Each row of a before or after table is a point. One or more steps were done to the points. Then noise was added and the rows were shuffled. The steps act on how far a point lies along the listed directions, d1 being the first. What was done? A step turns or swaps two directions, mirrors them in a line or flattens them onto one, adds a multiple of one to another, or multiplies one. Angles are multiples of 10 degrees, from the lower direction toward the higher: turns from -170 to 170, lines from 10 to 170 but not 90. Use the fewest steps. Two steps may share a direction if one is a turn and the other turns, adds or multiplies; they go together, in the order done. Otherwise the lowest direction goes first.

Directions:
(1): 28.6 -5.4
(2): -5.4 -28.6
Before (9 x 2)
-1.1 5.7

-2.5 4.2

3.9 7.7

-5.9 0.0

2.2 -1.5

9.9 3.8

-2.3 2.0

-3.1 -2.5

5.1 4.5
After (9 x 2)
10.4 -1.7

-5.3 3.0

6.6 1.5

2.2 5.4

-0.2 4.9

1.3 -2.1

-0.8 2.8

7.2 4.9

-3.9 -0.5
Steps: turn d1 and d2 by 30 degrees

Directions:
(1): 3.3 6.8 -6.5 42.3 -25.3 -3.9
(2): 40.0 -27.3 3.5 -3.6 -7.3 -10.9
(3): 8.3 19.4 -6.3 6.1 24.0 -38.0
(4): -25.0 -26.1 -22.2 -6.5 -11.8 -23.6
(5): -14.5 -22.2 33.0 19.9 17.8 -5.5
Before (10 x 6)
2.7 0.1 4.8 -2.3 2.6 2.2

-2.3 3.9 -3.9 2.1 -1.1 -4.6

-9.0 -0.8 -5.1 -1.7 1.5 -7.9

2.2 0.7 1.5 4.3 1.0 -1.7

-7.8 -4.0 -4.4 -4.2 -4.2 2.4

0.1 1.2 3.7 2.5 5.8 0.1

-3.5 -2.0 -6.8 -7.4 -0.9 -5.5

-4.8 4.3 -6.5 -0.2 5.0 -1.6

7.4 0.3 -4.3 -3.3 0.9 -3.5

-11.9 -5.3 -1.5 -12.2 0.3 3.4
After (10 x 6)
2.8 -9.6 7.6 2.7 4.5 -9.4

0.2 -1.9 -1.9 -0.1 -6.1 3.4

-3.7 -4.2 2.1 4.8 -2.5 -1.9

2.3 -7.5 -1.2 3.6 -3.2 4.9

-6.4 2.2 0.1 5.8 -0.8 3.2

-1.0 -7.4 0.5 -1.6 -4.7 2.5

3.6 -4.2 -0.3 2.2 -0.3 -7.0

-0.2 -2.0 1.0 -3.9 2.2 3.9

-0.8 1.1 3.8 -0.6 3.1 0.1

-1.2 2.0 -2.1 -2.6 -0.5 2.8
Steps: mirror d1 and d5 in the line at 140 degrees; turn d2 and d3 by 160 degrees; multiply d4 by 0.4

Directions:
(1): 10.1 19.9 13.5 8.2 -21.2 12.5 30.4 8.5 16.5 8.7 -44.2
(2): -10.9 -27.5 -12.6 16.0 5.8 -39.2 26.1 17.3 -21.9 -5.6 -17.5
(3): 5.4 -9.2 -15.5 -3.8 -32.4 -31.5 -4.0 -12.5 31.5 30.9 11.0
(4): 33.6 -23.7 2.1 -41.8 14.3 -2.2 7.9 -23.7 -5.2 -0.7 -18.8
Before (12 x 11)
-1.5 1.7 -0.8 -0.8 0.8 -0.1 -0.9 1.6 -6.1 -0.7 5.1

-2.8 -0.2 -2.4 5.1 4.6 -1.3 -1.9 4.1 -5.1 -5.5 4.4

0.6 -1.7 -1.0 -1.2 -2.5 -1.6 1.8 0.6 2.9 1.2 1.5

5.5 -7.2 -3.5 -5.8 0.6 -6.8 -2.2 -5.0 2.8 4.6 3.1

-0.6 -0.6 -0.7 4.8 -4.7 -8.2 4.2 4.0 4.3 1.3 -2.5

0.1 -0.3 2.2 -0.2 1.4 3.7 5.4 2.2 -2.9 2.8 -9.1

6.9 -7.5 -1.1 -6.2 -1.2 -5.7 0.2 -4.6 -3.7 0.6 -3.1

-8.3 -5.2 -3.6 9.1 3.9 -11.9 9.0 9.0 -7.6 -1.7 -5.8

-6.3 3.5 1.0 3.3 4.7 0.7 -6.0 3.7 -1.6 -3.0 3.2

-0.4 3.8 1.2 -0.3 1.0 2.9 4.2 1.0 -1.1 0.8 -2.2

-3.4 1.3 -3.5 1.5 -8.8 -8.2 -4.8 0.6 9.5 7.3 6.0

-8.2 -7.5 -4.6 3.7 0.7 -11.7 4.5 8.0 -7.1 -2.8 2.5
After (12 x 11)
0.7 -0.3 -0.8 -4.5 0.4 -2.0 0.4 -2.8 0.5 3.4 2.2

1.3 -8.8 -0.7 2.1 3.5 -12.6 12.8 5.2 -5.6 -3.9 -12.3

-3.6 -1.2 -1.8 9.7 -8.5 -9.3 4.6 6.8 -1.8 2.2 -5.6

0.5 -0.1 1.1 0.7 -1.7 0.5 4.3 2.6 1.7 -0.2 -2.8

2.7 7.8 7.5 -3.4 2.4 10.3 4.1 2.5 -0.7 -3.7 -11.1

-1.6 2.4 0.4 0.1 2.2 0.2 -0.3 2.1 -6.8 -1.3 4.4

-12.1 -21.7 -8.7 10.5 6.7 -28.5 21.5 19.0 -21.5 -9.5 -12.9

-0.7 -7.9 -4.8 -2.4 -1.1 -8.0 2.8 -0.6 -0.9 7.3 -1.1

-3.7 5.8 1.5 10.7 -3.3 1.1 4.8 6.7 2.3 2.2 -5.2

-11.0 -29.2 -12.7 11.8 12.1 -40.4 24.9 16.5 -24.7 -6.6 -17.3

-2.2 0.4 1.4 -2.9 7.5 2.2 -7.0 -0.1 -2.6 -3.3 2.3

-2.7 -6.6 -4.2 4.5 6.6 -7.3 1.2 4.5 -8.7 -6.5 1.8
Steps: turn d1 and d4 by 130 degrees; turn d1 and d3 by -110 degrees; multiply d2 by 3
